Each row is a point. Before rounding, the points of a table are all equally far from one centre. They may lie mostly on one side of it. Where is the centre, to within rounding?

Points (6 x 2)
25  -22
19  74
-30  62
46  -5
31  -19
40  63
Centre: 5  25

Points (13 x 6)
-15  8  10  12  95  24
40  31  -28  -26  21  29
41  -23  -26  24  50  -28
-49  -44  6  14  62  36
6  20  -34  -36  -25  -7
21  41  -20  -30  57  16
-17  -18  74  42  18  -35
18  -57  -26  -44  11  -19
73  -16  -8  -6  34  6
-20  28  -25  -50  38  -28
-31  -5  -42  -37  50  -19
-42  -49  9  8  78  12
-12  -19  -34  7  26  -59
Centre: -3  -9  20  -5  20  2

Points (12 x 9)
29  -41  -52  44  45  60  35  -10  45
6  -22  -39  40  29  72  9  26  73
59  25  7  25  13  20  2  -6  59
34  -11  -84  -7  56  49  38  11  39
20  -44  -26  51  26  -12  58  52  21
-8  -52  -38  -40  -9  70  0  -23  44
18  -85  6  -20  17  25  51  3  41
5  -34  -17  -26  54  29  49  -28  15
40  -48  -88  30  40  43  17  -10  44
45  -64  0  3  -26  71  29  -13  46
79  -90  -28  -2  2  -1  1  30  50
31  -63  -42  21  41  50  -55  5  42
Centre: 26  -27  -31  1  2  23  4  21  16

Points (17 x 14)
16  52  31  32  -30  25  32  -4  34  -15  24  -29  24  19
-12  32  -28  23  27  -3  49  6  -22  4  24  -35  44  14
1  34  30  -20  9  52  -2  30  11  -38  -25  -31  19  21
54  38  -21  33  43  19  -36  28  -18  16  -10  -45  39  22
13  78  32  -6  -32  12  -21  47  -36  -4  49  -44  48  6
55  67  -35  11  -22  13  14  13  29  10  28  -18  36  -3
38  17  -13  4  -21  20  23  -9  39  -59  18  -22  5  43
6  41  27  -32  -20  9  10  -6  -24  -49  67  -54  29  17
38  64  43  -1  -32  27  -44  11  -14  -42  57  -25  -10  -25
44  52  38  28  3  24  5  -29  -22  -39  7  -52  40  -9
21  52  3  -37  -15  -40  11  21  -29  -34  35  -29  -57  13
7  50  -7  1  -33  40  0  29  -7  -19  -9  -77  -7  26
14  4  -1  -38  -4  -1  -7  15  44  -44  4  -45  21  13
73  53  8  17  -33  -12  -43  5  -9  -59  34  -46  52  14
25  37  33  -6  -7  18  -12  12  -16  -26  20  -95  -4  16
-13  78  6  -25  -19  0  19  30  35  -38  42  -34  3  17
69  92  -26  47  -5  4  -36  21  6  -49  1  -17  32  19
Centre: 13  42  -3  10  -2  -6  -23  7  -19  -23  18  -7  8  18

Points (28 x 24)
47  55  9  22  15  -35  26  47  43  14  19  29  -45  46  -48  46  3  -6  13  -38  38  58  -4  -55
40  21  38  22  13  10  9  -14  42  -17  3  9  -35  67  -18  21  -37  -11  18  -17  40  0  -12  -26
8  7  0  66  -13  -50  -26  35  40  16  19  38  -36  48  -15  25  -9  -67  1  3  43  69  14  -17
13  28  29  2  55  7  -16  56  65  -16  34  58  -18  33  -7  52  -5  -12  -16  14  36  33  12  -69
0  17  2  48  -16  3  -11  23  48  6  4  54  -39  27  -29  17  -41  2  27  20  31  24  -1  -31
22  6  44  41  4  3  -32  68  10  -13  -17  62  -11  19  -66  9  -17  -30  15  -36  53  56  15  12
39  71  17  39  -20  2  -15  12  11  -22  10  25  -1  22  -54  56  -31  -43  46  -28  22  46  -19  -35
19  -6  67  30  8  30  -15  70  2  -44  -9  47  -25  46  -50  23  -16  -20  28  -11  28  48  -32  -24
-16  14  63  28  4  22  -5  50  21  18  6  43  47  54  -62  2  -40  2  61  -66  14  62  -25  -9
16  55  50  13  -8  -5  -46  22  12  -42  -21  11  -7  42  -18  44  -9  -12  27  23  59  57  28  -32
42  17  16  23  3  -6  0  17  15  5  -8  29  -45  40  -3  61  -35  -7  21  -2  27  57  14  -43
5  -1  73  16  27  3  -50  3  30  -38  17  35  52  60  -95  63  -13  0  15  -2  34  1  -23  -7
-27  11  23  35  1  -18  -17  78  64  -7  16  33  -10  -7  -37  45  -26  -33  -24  49  34  1  7  20
-37  -28  30  84  32  43  26  18  42  -23  -8  18  -20  37  -56  42  4  -29  23  -34  23  26  11  -26
48  23  54  53  25  -22  -27  44  48  7  29  36  -26  7  -37  28  -12  -1  28  -22  51  26  24  -51
13  12  70  0  27  -38  -16  10  28  -32  -12  23  57  60  -37  11  -37  -59  32  8  53  26  -10  -64
16  -1  32  18  0  -5  -1  35  13  -6  11  54  -41  14  -44  31  -19  -7  46  55  26  44  5  -12
7  -37  63  55  9  20  -12  23  10  10  -41  42  19  30  -16  36  -17  -21  39  3  11  67  14  1
33  56  -12  -6  50  6  -15  48  33  30  -8  0  -59  4  -68  28  -9  -21  5  6  24  -4  19  -18
14  19  31  19  6  25  -15  46  72  -9  -14  23  -11  38  -58  53  6  -44  58  14  28  43  -60  -3
36  22  18  14  -6  40  -14  61  32  -9  17  19  -54  81  -31  41  -36  -35  1  -24  3  44  12  -9
8  38  54  48  -10  -33  -40  55  42  -51  53  42  -10  57  -22  43  -11  1  20  -27  10  61  1  -6
10  -24  70  54  -8  4  -20  14  15  -14  11  40  -41  41  -44  55  -17  -39  2  -6  28  40  2  -5
38  -3  39  3  16  18  7  40  47  -21  23  56  -7  41  -38  44  26  17  28  -1  71  36  26  -6
20  32  47  50  -13  40  5  -2  4  -7  -13  10  -13  34  -51  48  -26  -25  -8  30  44  64  23  -35
17  3  55  8  2  -10  -29  40  45  -45  35  26  -27  49  -13  37  -37  2  28  -32  -7  67  -1  -32
53  65  20  49  17  5  15  40  -14  -16  8  22  -8  67  -5  40  6  33  35  -28  47  21  12  -41
34  9  43  29  11  47  28  44  8  -5  29  56  -13  50  -36  52  -39  -35  8  -19  27  63  -18  -15
Centre: -8  14  11  23  26  -10  -9  47  9  10  21  -14  36  45  -42  21  14  -18  0  -4  9  28  -3  -18
